Each row is a point. To make a cloud, some directions were put in groups of two or more. Within a group, all points are equally far from the middle, so they leave a hole (a ring in 2 directions, a hollow ball in 3). The other directions are filled evenly. Then the cloud was stretched, turned, moved and blurred a little. How many holes are there, and how many directions does each take, smallest first?
(in the rows, 128 means zero)

Cloud, 14 rows:
[[ 82 131]
 [ 74 135]
 [ 83 161]
 [ 78 154]
 [ 82 122]
 [158 171]
 [129 114]
 [131 140]
 [140 197]
 [116 140]
 [138  96]
 [161 156]
 [138 171]
 [103 147]]
Holes: 0

Cloud, 19 rows:
[[169 162 110]
 [ 89 114 106]
 [141 127  70]
 [155  91 172]
 [176 119 170]
 [141 174 132]
 [119 146 171]
 [179  89 133]
 [141 162  87]
 [104 130  83]
 [137  69 125]
 [125  83  92]
 [110 137 170]
 [181 148 112]
 [ 89 133 137]
 [112  98 169]
 [ 98 139 156]
 [146 113  73]
 [103 101  91]]
Holes: 1 (3)

Cloud, 19 rows:
[[ 81 131 119]
 [138 172 141]
 [142  73 148]
 [ 90 121 102]
 [106  74 139]
 [100 166 166]
 [ 82 145 158]
 [ 79 128 125]
 [ 91 156 167]
 [ 88 136 174]
 [150  99 178]
 [ 96 103  99]
 [150 149 111]
 [118 172 169]
 [134  92 181]
 [141 169 133]
 [ 89 155 126]
 [108 113 189]
 [ 93 149 112]]
Holes: 1 (3)

Cloud (27 x 4):
[[100 163  92  95]
 [157 152 136  60]
 [135  91 140  89]
 [102 159  99  76]
 [102 160  97  78]
 [104  99 108 112]
 [117 179 119 142]
 [155 129  77  86]
 [143 142 103  56]
 [134  91  99 101]
 [ 84 133 108 106]
 [141 176  81 107]
 [155 123  79  86]
 [145 178 153  81]
 [120 178 130 145]
 [102 159 105 138]
 [129  97  95 119]
 [181 180 131 111]
 [108 174  97 124]
 [122  96 152  95]
 [ 85 138 129  83]
 [138 114 171 117]
 [ 95 153 127  70]
 [165 115 132  69]
 [170 123 103 145]
 [171 118 140  75]
 [106 107 102 125]]
Holes: 2 (2, 2)

Cloud, 32 rows:
[[126 131 181 141]
 [146 189 147 106]
 [ 99  84 118  94]
 [117 192 145 125]
 [117 175 117 157]
 [106 142  86 148]
 [ 82 174 146 108]
 [131 104 144 157]
 [ 95 156 148  68]
 [140 174 163  86]
 [167 155 101  86]
 [171 135 107 133]
 [124  97 142 154]
 [141 179 162  95]
 [ 84 105 157 134]
 [ 90 179 146 128]
 [170 153 108  84]
 [113  95 173 110]
 [109 186 122 143]
 [ 96 115 111 157]
 [133 112  79  99]
 [ 91 165 167 113]
 [ 71 122 150  94]
 [151 143  79 115]
 [109 148 157  63]
 [161 156 128 153]
 [113 182  92  95]
 [ 69 146 102 110]
 [168 148 148 143]
 [149 183 155 115]
 [ 80 170 136  93]
 [173 114 147 117]]
Holes: 1 (4)

Cloud:
[[ 80 143 160 154 166  99]
 [112 174 142 147  94 118]
 [104 133  93  81 111 113]
 [103 188 133 121 135  72]
 [196 138 110  97 150 123]
 [106 154 136  71 105  95]
 [ 71 148 163 100 158  97]
 [177 181 149 110 140  84]
 [104 101 138 175 153 142]
 [136 171 117 177 112  96]
 [166  99 105 158 111 135]
 [128  62 106 126 141 112]
 [157  99 128 101 142  56]
 [ 84 103 107  94 130  79]
 [103 185 123 100 127  82]
 [120 107 153 113  94  81]
 [105 173 116 157 153 143]
 [125 151 194 133 132 108]
 [125 162  94 150 174  70]
 [141 120 168 120  90 142]
 [178 102 142 121 133 168]
 [141  88 173 110 160 161]
 [107 116 132 161 178 156]
 [152  90 177 151 153 133]
 [108 146  91 101  99 113]
 [ 93  89 125  92 173 126]
 [146 166 124 119  86  85]
 [125 135 158  62 152 149]
 [114  86  97 117 102 121]
 [158 120  85 102 135  68]
 [ 79 146  99 128 168  91]
 [164  77 112 155 127 119]
 [172  75 150 148 149 120]
 [166 164  98 104 141 139]
 [111 112 105  65 138  99]
 [110 179 136 166 158  82]
 [194 172 121 141 129  94]
 [174 147 170 114 192  98]
 [ 88 152 115 103 107  73]
 [145 190 166  92 154 117]
 [157 107 117 149 186 149]
 [ 92 135  80 149 142 100]
 [151 125 140 127 125 183]
 [ 78 141 166 155 131 114]
 [166 134  75 149 153 114]
 [163 122 175  70 151 106]
 [143 158 183 156 174 132]
 [136  92 162  84 130 159]
 [203 132 147 152 136 124]]
Holes: 1 (6)

Cloud:
[[113 109  62 138 122  97]
 [180 108  83 166 125 157]
 [170 125  93 186 140 146]
 [105  99 131 108  77 131]
 [ 88 124  76 161 123 152]
 [ 83 162 107 156  82 150]
 [177 105 103 169 154 152]
 [127 144 100  87 168 125]
 [123 180 126 117 150 141]
 [187 129 110 127 141  75]
 [116 141  95 126 108  68]
 [149 158 153 186 131 124]
 [182 123  71  92 110 133]
 [119 154 124 179 116  86]
 [123 147 133 139 155  75]
 [115 131  70 144  67 166]
 [138 158 115 165 127 182]
 [176 144 104 140  63 135]
 [126 114 114 111 166  87]
 [143 139  98 164 126  72]
 [194 131 101  99  92 122]
 [152 111  90 177 153 108]
 [155 153 128 183 101 166]
 [100 153 107 134  88  81]
 [192 117  82 134 160 139]
 [182 133 116  81 155 139]
 [134  92 126 133 172 114]
 [176 117 101 134 147  75]
 [182  77 118 127 124 120]
 [171 151  79 174 121 138]
 [185 158  89 140 163 115]
 [147 138 102 155 114  67]
 [ 85 133 112 185 129 129]
 [142 117 114 198  83 133]
 [ 93 147 128 176  86 108]
 [170 161 166 144 143 140]
 [130 124 159 115 140  90]
 [116 100  61 117 101 107]
 [127 160 114 160  95 182]
 [124 142 109  99  60 140]
 [119  93 108  85 111 127]
 [158 134 104 174  81  94]
 [107 153 122 164  99  82]
 [ 97 169  78 138 106 102]
 [157 157 105 180  87 156]
 [ 97 180 103 141 130 132]
 [180 145  75 108 161 127]
 [155 146 131 173 130 179]
 [162 135  70  79 127 119]
 [147 119 118 192 157 132]
 [147 124  94  82  76 141]
 [160  78  90 156 127 116]
 [158 113 152 125  95  94]]
Holes: 2 (2, 4)

Cloud (84 x 8):
[[ 82 197 144 166 143 133  83 113]
 [ 79 166 115 130  94 110 111 124]
 [ 89 198 147 102 148 103 177 162]
 [ 78 110 113 134 126 149 160 186]
 [ 71 149 129 126 131 127 123 143]
 [155 172 120 161 119 161 129 159]
 [ 93 108  79 140 130 113 127 118]
 [ 50 146 125 142  91 104 179 106]
 [ 77 170 150 113 116 141 163  93]
 [131 127  82 128 137  91  98 174]
 [111 183 206 110 133  81 137 111]
 [117 170 199 125 118 126  74  78]
 [142  62 108 153 100 112 138  90]
 [ 66 168 121 199 130 135  99 108]
 [150 139 189 120 106 135 136 111]
 [124 156 122 159  92 124  85 117]
 [161  84 105  83  95 125 131 180]
 [102  81 102 132 171 148 118 172]
 [103 129 174 106 161  62  68 117]
 [162 116 159 141  77 114 114  93]
 [126 119 143 108 147 124 189 110]
 [ 81  81  80 124 145 164 133 173]
 [128 149 163 141 153 148 149 119]
 [ 84 180 137 102  76 114 117 111]
 [ 88 161  96 110 155  69 139 200]
 [134 152 158  93 146 158 156 127]
 [114 106 124 126 100 122 152 102]
 [122 142 163 140 128 110 169 108]
 [ 82 107 103 126 158 143 169 107]
 [117 201 129 130 150 106  92  68]
 [ 54 115 116 156 158 109 122 148]
 [119 156 168 107 118  96 174 128]
 [106 126 181 132 184 114 134 107]
 [ 80 133 125  68 101 133  88 114]
 [138 132 137 155 115 174 176 118]
 [151 182 122 116 110 168 117 128]
 [114 168 114 103 116  57 137 140]
 [156 153 115 180 116 108  97 124]
 [ 91 140 116 166 148  84  89 148]
 [ 70 165 151 145 147  95 164 105]
 [119 180 105 156 107 135 143 147]
 [156 142  58 139 149  89  94 167]
 [118 180 120  51 149 130 171 127]
 [117 100 165 108 157  85 127 166]
 [128 152 156 121 124 166  73 167]
 [173 181 154 116 149  80 136 172]
 [154 103  88 116 145  86 185 151]
 [ 96 143 142 105 193 133 169 148]
 [139 168 186  69 133 108 151  95]
 [122 153  86 135 111  97 190 173]
 [121  91 118 112  74 116 149 147]
 [ 97 170 138 108 152 152 117 112]
 [111  98 148 137 113 139 139 155]
 [ 67 142 107 168 110 113  94 128]
 [105 189 156 119 106 110 116 168]
 [155  74 146 112 103  92 104  78]
 [152  79 143 126 107 105  76 118]
 [ 96 119 113 129 183  96 114 189]
 [132 117 136  94 145  58  96  79]
 [143 118 141 108  88  33 165 137]
 [ 86 105 193 151 102 119 168 108]
 [ 57 155 147 101 123 138 155 105]
 [103 148  98 113 167 126 194 141]
 [123 136 146 155  45 103 134 111]
 [ 90 112 119 179 113 145 130 146]
 [ 56 126 182 123 143  56 150 115]
 [107 124 120 103 117 106 149  74]
 [141 100 138 170 126 139  77 167]
 [109 129 111  87  84  87 148 100]
 [130 171  85 157 153 125 112 139]
 [ 97 119 157 158 142 173  71 132]
 [ 81 125  83 160 121 113  54 159]
 [115 121 156  74 127  79 153  95]
 [142 143 110 168 149  92 122 169]
 [129  80  72 173 111 114 160 167]
 [ 83 176 144 164 116 109 140 124]
 [107  99 138 120 118 119 188 103]
 [170 122 156 129 155 115 142 150]
 [138 138 117 179 144 166 130 111]
 [161 103  84 157 140  87 137 194]
 [158  86 116 168 112 111 140 135]
 [104 152  85 124  93 139 140 183]
 [165  98 119 157  94  83  64 114]
 [121  74 150 121 113  58 151 122]]
Holes: 0

Cloud:
[[158  95 158 161 149  96 126  91]
 [113 129  79 149 159 101 132 134]
 [141 151 151  84 139  99 172 101]
 [135 191 103 123 113 164  98 108]
 [120  78 163 116 140  46 136  86]
 [100  69 190 115 151 115 140 128]
 [143 144 141 149 104 172 133 118]
 [101  91 123 131 128 185  48  92]
 [153 119 136 145 128  44 109 136]
 [115 144 103  91  80 107 157 149]
 [113  78 155 126 107 128  78  91]
 [177 115 166 158 116  75 100 115]
 [136 174 120 154 150 154  91 102]
 [124  83 152 102 149  65 137  88]
 [161  99 119 163 144  75 127  80]
 [ 97 103 128 154 123 165 144 126]
 [129 122  72 187  73 125 133 167]
 [157  98 199  95 114 109 150  78]
 [152 114  67 188  86  94 123 147]
 [ 73 165 133 116 119  69 118 113]
 [136 132 137 135 119  73  83  84]
 [124 181 125 173 140  85  91 124]
 [140  88  79 138  98  97  68 157]
 [ 97 108  67  95  95 163 136 131]
 [100 133 115 152 110 111 172 116]
 [169 138 136 123 153 121  92 108]
 [157 177 131 169 136  92 148 117]
 [152 118 197 136 145 107 142  94]
 [136 106 120 188 110  88 127 117]
 [142  87 139 104 151 154  84 141]
 [ 99 101 129  98 143 118 104 167]
 [ 85  91 110 129 142 108 147 163]
 [ 74 137 169  95 132 118 119 118]
 [ 99 133  69 142 138  91 169 124]
 [102 163  81 114 138  87 143 128]
 [133  65 107 149 120 192 127 134]
 [131  88 173 160 114  77 125 105]
 [189 103 111 166  98  59 119 157]
 [198 156 120 150 118  91 100 136]
 [182  94 135 152 127 112 135  98]
 [ 84 107 170 120 119 145 146  66]
 [147  96 105 149 121  97  72  74]
 [138  53 135 124  77 127 147  81]
 [153 149  81 199 150  91 148 135]
 [103  94 101 100 126 135 112 121]
 [153 143 134 180 150  57 111 134]
 [130 166 107 147 148  99 133 134]
 [157 121  94 112 146 117 154 118]
 [121  50 167 132  84 124 138  84]
 [117  90 139 131 117 149  89 113]
 [119 147 150 187 148 199  81  82]
 [148  65 150 165 112 165 101  85]
 [128 171 121 186 145 121  94 116]
 [ 99  93 130 127 115 185  78  89]
 [146 128  89 134 144 185 121 172]
 [155  98 120 143 109  98 174 122]
 [129 141 120 125 152 112 141 103]
 [125  64 129 157  88  86  94 148]
 [ 99 114 200 105 178 143 132  98]
 [109 161  80 126 111 114 137 100]
 [107 126  69 131 128 146 143 127]
 [113 123  58 149 111 115  76 179]
 [175 136 148 108 155 104 111  73]
 [ 78  83  77 114 113 170 114 133]
 [137  60 109 140  47  64 133 145]
 [132 153 159 120 156  54  96 112]
 [164 105 160  89 151 131 118 101]
 [ 98 107  59 118  91 145 109 165]
 [168 128  95 118 146 135  88 154]
 [138  80 137 103 141  75 133 112]
 [111 156 137 147 116 114 141 137]
 [174  85 136 163  97 129  80  74]
 [ 97 128  71  96  77 132 148 164]
 [138 111 131 180 109  50 114 119]
 [ 89 131 120 134 147 128 146  91]
 [ 70 143 138 102 135 209 115 103]
 [ 80 121  83  79 109 158 173 160]
 [ 87 134 137  91 161 115 152 123]
 [105 107  81 180 115 152 149 142]
 [144  75 163 169  97 125  91  60]
 [123 119 145 134 135 142  76 133]
 [140 103 163  98 134 169 115 121]
 [ 81 181 156  84 157 125 129 145]
 [115 109 214 101 129 113 130 149]
 [121 147 109  87 142 130 203 113]]
Holes: 0
